Each row is a point. The points of each table are mixes of a few directions, plus a little noise. Count the directions of each table, and those that both share. Where both have some left over, give the other angles between the two spaces (their principal angles), to ten degrees, smallest first.

First:
[[ 1.4  2.7]
 [-2.4 -4.7]
 [ 2.5  4.8]
 [-1.5 -2.8]]
Second, 5 rows:
[[ 1.9 -2.8]
 [-2.3  3.6]
 [-3.3  5.3]
 [ 2.3 -3.6]
 [ 1.5 -2.2]]
Directions: first 1, second 1, shared 0; angles 60

First (8 x 6):
[[-1.4 -4.0  2.2  2.5 -0.2  0.2]
 [-5.1  3.5 -3.7 -0.9 -0.9 -1.6]
 [-0.8 -0.7  2.1  2.3 -0.1 -1.7]
 [ 2.5  4.4 -7.4 -4.7  1.8 -0.3]
 [-0.3 -5.7  4.6  2.4 -0.7  2.6]
 [-1.1 -1.5  3.9 -0.1 -1.7  4.1]
 [-1.7 -2.3 -0.1  2.6  0.4 -2.5]
 [ 7.7  6.6 -1.4 -4.0  1.4 -0.5]]
Second, 7 rows:
[[ 2.5 -0.5  0.7 -1.6 -1.6  0.4]
 [-1.9 -5.8  0.9  2.9  6.1  0.7]
 [ 1.1  0.5  7.8 -2.9  1.2  3.2]
 [-0.5  3.5 -5.8  0.1 -4.9 -1.6]
 [ 2.0  0.5 -3.7 -0.1 -3.0 -2.4]
 [-1.1  2.9  5.9  0.0  4.0 -1.7]
 [-2.1 -1.2 -6.0  1.6 -1.8  1.2]]
Directions: first 4, second 4, shared 2; angles 30, 60

First, 9 rows:
[[-3.1 -0.2 -1.1  2.8 -0.4  1.4  1.4  1.0 -0.4 -1.4 -6.1]
 [-2.3  0.2 -4.5  1.6 -0.1  1.6  0.5  2.0 -2.3 -0.2 -6.2]
 [ 3.1  2.7 -3.7  3.9  1.1 -3.3 -0.4  1.1 -5.4  4.4 -2.4]
 [ 2.3 -1.9  3.6  1.6  1.5 -3.1  0.6 -1.1 -3.6  1.5  6.0]
 [-1.7 -6.4  9.9 -2.1  0.6  2.0 -0.3 -2.4  4.1 -4.8 10.3]
 [-1.0 -1.0 -3.8 -5.5 -0.3  2.0  0.5  0.6 -0.5 -0.7  0.5]
 [ 0.4  1.9 -0.4 -9.1 -2.2 -1.5  5.0 -2.5  2.8 -0.2  1.4]
 [ 2.1  3.0 -1.6  2.9  0.1  0.0 -4.1  1.0  1.8  1.7 -1.7]
 [ 0.4  1.7  1.4  3.9 -0.2  0.8 -3.2  0.4  3.6 -0.3 -1.9]]
Second:
[[-4.8 -0.5 -2.5 -1.3 -0.1 -5.3  1.2  4.0 -0.2  3.3 -0.2]
 [-1.2 -1.9 -3.3 -0.6  0.8  1.6  2.7  0.8 -6.3 -1.6 -4.0]
 [-0.1 -2.3  1.0 -3.9 -3.7  1.6 -2.2  1.3 -2.0 -0.9  5.0]
 [-0.5 -0.5  1.7 -3.4 -1.7  1.6 -6.1  6.0 -4.2 -6.6 -3.3]
 [-1.6  0.9 -3.9  4.8  3.3 -3.1  8.1 -3.9  0.8  6.0 -2.8]
 [ 1.7  2.7  4.0  3.9 -1.7 -0.1 -1.1 -0.3  0.3 -2.0 -4.0]
 [ 2.3  2.8  3.7  0.5  1.5 -0.3 -5.5  0.2  7.1 -1.6  1.0]
 [ 1.5  0.0  0.9  1.6 -1.0  2.6  0.8 -1.0 -3.8 -2.6 -3.1]
 [ 0.8  1.1 -0.1  2.0  1.5 -1.6  2.3 -3.6  5.3  4.2  3.0]
 [ 1.9 -2.3 -1.4 -3.6  0.9  3.0 -0.2 -3.4  2.9  1.8  8.4]]
Directions: first 5, second 5, shared 2; angles 50, 70, 90

First:
[[ 0.9  2.5 -1.4  0.0 -0.9  0.6 -0.7  2.2 -2.1 -0.3  0.3 -1.8  1.7 -0.7]
 [ 1.3  1.9 -1.6  0.5 -1.7  1.0  0.1  1.3 -2.1 -1.1  0.0 -1.6  1.5 -1.1]
 [-5.6 -3.1  5.9 -2.3  8.3 -4.7 -3.8 -0.5  6.0  6.9  1.2  4.0 -4.6  5.0]
 [-2.4 -8.3  4.2  0.0  2.2 -1.5  2.4 -7.5  6.8  0.3 -1.1  5.8 -5.0  1.8]
 [ 2.7 -3.3 -1.6  1.8 -5.0  2.7  4.5 -4.7  0.1 -5.1 -1.7  1.0  0.0 -2.6]
 [ 0.8  6.6 -2.3 -0.6  0.2  0.2 -3.0  6.5 -4.6  1.4  1.2 -4.2  3.4 -0.3]
 [-0.4  2.0 -0.1 -0.5  1.0 -0.6 -1.5  2.3 -0.9  1.3  0.6 -1.1  0.7  0.5]
 [ 2.9  1.7 -3.1  1.2 -4.4  2.5  1.8  0.4 -3.2 -3.6 -0.7 -2.2  2.4 -2.6]]
Second (8 x 14):
[[ 3.1 -0.1 -1.7 -3.4 -5.6  4.3  3.1 -0.8 -1.7 -2.2  2.0 -2.2 -5.2  4.9]
 [-1.7  1.5  1.7  2.0  2.2  1.5  0.1  1.3 -3.4 -1.5 -2.7 -1.0 -1.7  3.7]
 [ 2.6 -0.9 -1.5  0.9 -3.4 -2.7 -0.4 -3.0 -0.4  0.5 -0.9 -3.5 -0.4 -3.9]
 [ 0.4  0.7  0.2 -0.7 -2.3 -1.2 -0.7  0.3  1.6  1.2 -0.3 -1.2 -0.5 -1.9]
 [-0.6  1.4  1.6  2.1 -2.5 -1.1 -0.4  0.4  0.7 -0.4 -4.0 -1.8 -0.5 -2.9]
 [-1.8  3.2  1.9 -0.9  2.2 -2.0 -3.3  3.5 -0.5  3.5 -0.2 -2.5 -1.8  2.2]
 [-1.4 -6.2 -2.1 -1.1  4.8  2.5  3.6 -1.6  8.2 -2.4  6.1 14.8 11.0 -5.6]
 [-0.6  0.6 -0.1  1.2  4.5 -1.4 -1.9  0.0 -4.6  1.2  0.1 -2.6 -1.0  3.5]]
Directions: first 2, second 5, shared 1; angles 70

First (11 x 24):
[[ -1.8  -0.5   0.4  -1.2  -1.9   0.7  -0.8  -2.5   3.4   0.1   0.4   0.5
   -2.9  -0.6  -0.2  -0.9   0.8   1.0   1.4  -0.8   2.5   0.6   0.9  -0.6]
 [  0.1   0.1  -0.2   0.1   0.1  -0.1   0.0   0.0   0.2   0.0   0.1   0.1
    0.0   0.0  -0.1   0.1  -0.1   0.1   0.0   0.1   0.0   0.2   0.0  -0.1]
 [ -2.5  -0.4   0.5  -1.8  -2.5   0.7  -1.2  -3.4   4.7   0.3   0.6   0.5
   -4.2  -0.7  -0.2  -1.4   1.2   1.4   1.9  -1.2   3.6   0.8   1.4  -0.8]
 [  0.8   0.0  -0.2   0.7   0.9  -0.2   0.4   1.2  -1.6  -0.1  -0.1  -0.3
    1.3   0.3   0.0   0.6  -0.3  -0.4  -0.6   0.3  -1.3  -0.2  -0.5   0.3]
 [  3.9   0.9  -0.9   3.1   4.2  -1.4   1.9   5.8  -7.8  -0.4  -1.0  -1.2
    6.9   1.3   0.3   2.3  -2.0  -2.0  -3.1   1.6  -5.9  -1.4  -2.3   1.5]
 [  4.9   1.0  -1.0   3.9   5.1  -1.5   2.4   7.2  -9.6  -0.5  -1.1  -1.5
    8.6   1.6   0.5   2.8  -2.7  -2.7  -4.0   2.0  -7.4  -1.6  -2.9   1.8]
 [ -1.4  -0.4   0.3  -1.2  -1.4   0.4  -0.7  -2.1   2.9   0.1   0.4   0.5
   -2.5  -0.3  -0.1  -0.7   0.8   0.7   1.1  -0.7   2.2   0.4   0.7  -0.4]
 [  4.8   1.1  -1.1   4.0   5.2  -1.7   2.5   7.1  -9.6  -0.5  -1.2  -1.5
    8.6   1.6   0.4   2.8  -2.7  -2.7  -3.9   2.2  -7.4  -1.6  -2.9   1.9]
 [ -6.4  -1.3   1.5  -5.1  -6.8   2.1  -3.1  -9.4  12.6   0.8   1.5   2.0
  -11.3  -2.0  -0.4  -3.6   3.4   3.6   5.1  -2.8   9.8   2.1   3.8  -2.3]
 [  2.2   0.4  -0.5   1.7   2.3  -0.7   1.1   3.2  -4.4  -0.3  -0.6  -0.7
    3.9   0.7   0.1   1.3  -1.2  -1.1  -1.8   0.9  -3.4  -0.8  -1.3   0.9]
 [ -4.8  -1.0   1.1  -3.9  -5.0   1.6  -2.4  -7.3   9.6   0.4   1.0   1.5
   -8.7  -1.6  -0.4  -2.9   2.5   2.6   3.9  -2.2   7.4   1.6   2.8  -1.7]]
Second:
[[ -0.5  -0.4   0.1  -0.6  -0.6   0.2  -0.1  -0.4   0.4  -0.1  -0.4   0.0
   -0.7   0.3   0.0  -0.1   0.1   0.4   0.5  -0.3   0.8   0.6   0.1  -0.3]
 [ -1.2  -2.7  -0.6  -1.9   1.9   2.1  -2.7  -1.9  -0.5  -0.7  -4.0  -1.6
    0.7   1.2   2.5   3.1  -0.2   3.1   0.5  -1.7   2.7   2.1  -2.2  -1.3]
 [ -0.3  -2.8  -1.2  -1.0   4.3   2.4  -3.6  -1.8  -2.0  -0.7  -4.7  -2.3
    2.9   0.9   3.8   4.7  -0.8   3.4  -0.6  -1.8   1.5   1.3  -3.4  -1.0]
 [ -0.6  -0.2   0.3  -0.7  -1.3   0.1   0.4  -0.3   0.7  -0.1   0.1   0.3
   -1.3   0.3  -0.5  -0.7   0.4   0.2   0.7  -0.1   1.0   0.6   0.6  -0.3]
 [ -1.4   3.0   2.4  -1.0  -9.6  -2.8   5.7   1.3   4.9   0.7   6.3   3.9
   -7.6  -0.3  -6.4  -8.2   2.2  -3.8   2.9   2.2   1.0   0.3   6.1   0.4]
 [ -4.2   1.0   3.2  -4.6 -13.4  -1.8   6.0  -0.5   7.7   0.3   4.7   4.3
  -12.1   1.1  -7.1  -9.5   3.4  -1.8   5.9   1.1   5.6   3.5   7.1  -1.3]
 [  1.5   1.5  -0.3   2.0   1.4  -1.0   0.5   1.3  -1.1   0.4   1.6   0.1
    1.9  -0.9  -0.3  -0.2  -0.5  -1.6  -1.5   0.9  -2.7  -1.9   0.0   1.0]
 [  0.8  -2.0  -1.5   0.5   5.9   1.9  -3.8  -1.0  -3.0  -0.5  -4.1  -2.5
    4.6   0.3   4.1   5.2  -1.4   2.6  -1.8  -1.5  -0.3   0.0  -3.9  -0.3]
 [  2.6  -0.5  -2.0   3.0   8.4   1.0  -3.6   0.4  -4.9  -0.2  -2.7  -2.6
    7.6  -0.8   4.4   5.8  -2.1   0.9  -3.8  -0.5  -3.8  -2.4  -4.4   0.9]
 [  3.2   3.1  -0.4   4.3   2.9  -2.1   1.1   2.7  -2.4   0.8   3.3   0.4
    3.9  -1.9  -0.5  -0.2  -1.0  -3.4  -3.1   1.9  -5.8  -4.1   0.0   2.2]]
Directions: first 1, second 2, shared 0; angles 30
